Each row is a point. A path goes straight from each point to the next, and from the last back to the first. The post is the endless flat space through its rows: a point in 2 columns, a line in 3, a plane in 4, and so on, so that a path can go around it. How many times does the path go around the post? Going back the other way cancels.

Post (1 x 2):
| 4 | 9 |
Path (26 x 2):
| -57 |   9 |
|  -3 |  31 |
| -91 | -10 |
|  -2 | -26 |
|  44 |   1 |
|  43 |  55 |
| -25 |  43 |
|  59 |  19 |
|  93 |  40 |
|  -5 |  49 |
|  23 |  55 |
|  74 |  22 |
|  34 | -33 |
| -30 |   5 |
| -35 |  30 |
| -43 | -19 |
|  29 | -32 |
|  32 |  15 |
|  55 |  59 |
|  57 | -15 |
| -47 | -45 |
| -68 |  -7 |
| -42 |   4 |
|  22 | -37 |
|  46 | -34 |
| -22 | -21 |
Times around: 0

Post (7 x 8):
| -25 |  11 |   7 | -35 | -30 | -14 |  47 |  14 |
|   2 | -22 |  -7 |  20 |   7 |  19 |  -5 | -15 |
| -21 |  15 | -21 |  21 |   3 |   7 |   3 | -21 |
|  12 |   2 | -22 |  34 |   6 |  24 | -40 |   1 |
| -34 |  16 |  23 |   4 | -11 | -17 |  27 |  32 |
| -15 |  16 |  48 |  -7 | -19 | -59 |  55 |   1 |
|   2 | -11 |   8 |   5 |   4 |  32 | -47 | -32 |
Path (30 x 8):
|  16 |  -6 |  20 |  75 |  17 |   0 |   4 |  21 |
|  12 |  14 |   7 |  61 |  11 |   5 | -51 | -32 |
| -27 |   6 |   3 | -17 | -35 |   3 |  23 | -10 |
|   2 |  31 |   5 |  49 |  -4 |   9 | -11 | -37 |
|  29 | -13 |   6 | -13 |  -3 | -46 | 121 | -33 |
|  -6 | -25 |  31 | -27 |  17 | -18 |  34 |  24 |
|   6 |  23 |  -4 | -25 | -35 | -16 |  -8 |  29 |
| -21 |   4 |  65 |   4 | -35 | -59 |  22 | -21 |
| -14 |  15 | -18 |   5 | -28 |  14 |  13 | -20 |
|  -9 |  -2 |  11 |  48 |  15 | -15 |  38 |   7 |
|  11 |  13 |  52 |  24 |   0 | -29 | -13 |  65 |
| -47 |  18 | -35 |  60 |  27 |  28 | -36 |  34 |
| -33 |  11 |  33 |  -5 | -13 |  -5 | -33 |   0 |
| -17 | -27 |  19 |   3 | -14 |   5 |  18 | -61 |
|   6 | -16 |  42 |  16 | -23 |  24 | -16 |  -8 |
| -22 | -19 | -21 |  79 |  10 |  21 | -49 |  31 |
|  -2 | -18 | -24 |  13 |  -7 | -13 |  32 |  45 |
| -10 | -24 |  -7 |  36 |  25 |  16 |  -3 |  61 |
|  15 | -15 |  43 | -28 | -12 | -28 | -26 | -61 |
| -27 | -11 |  14 | -28 | -50 |   9 |   0 |  -7 |
|  -4 |  25 |  42 | -28 | -30 |  -2 | -22 |   2 |
|  -4 |   9 |   7 |  31 |   6 |  -7 |  25 |  16 |
|  -5 |  26 |  22 |  22 | -10 |  -8 |  -4 |  -6 |
|  -2 |  12 |  63 |   7 |  10 |  25 | -33 |  83 |
|  -6 |  34 | -24 |   8 |  20 | -14 |  -5 |  28 |
| -22 | -16 |  16 |  -8 |  19 | -37 |  28 | -12 |
|  13 | -37 |   2 |  27 |  21 |  21 | -21 |  47 |
| -20 | -21 |  -6 | -19 |   0 |  -4 |  20 |   1 |
|  26 | -29 |  -3 |  37 |  -4 | -15 |   5 | -40 |
|   1 | -10 |  -9 |  24 |  -6 |  26 |  -6 | -27 |
Times around: 3
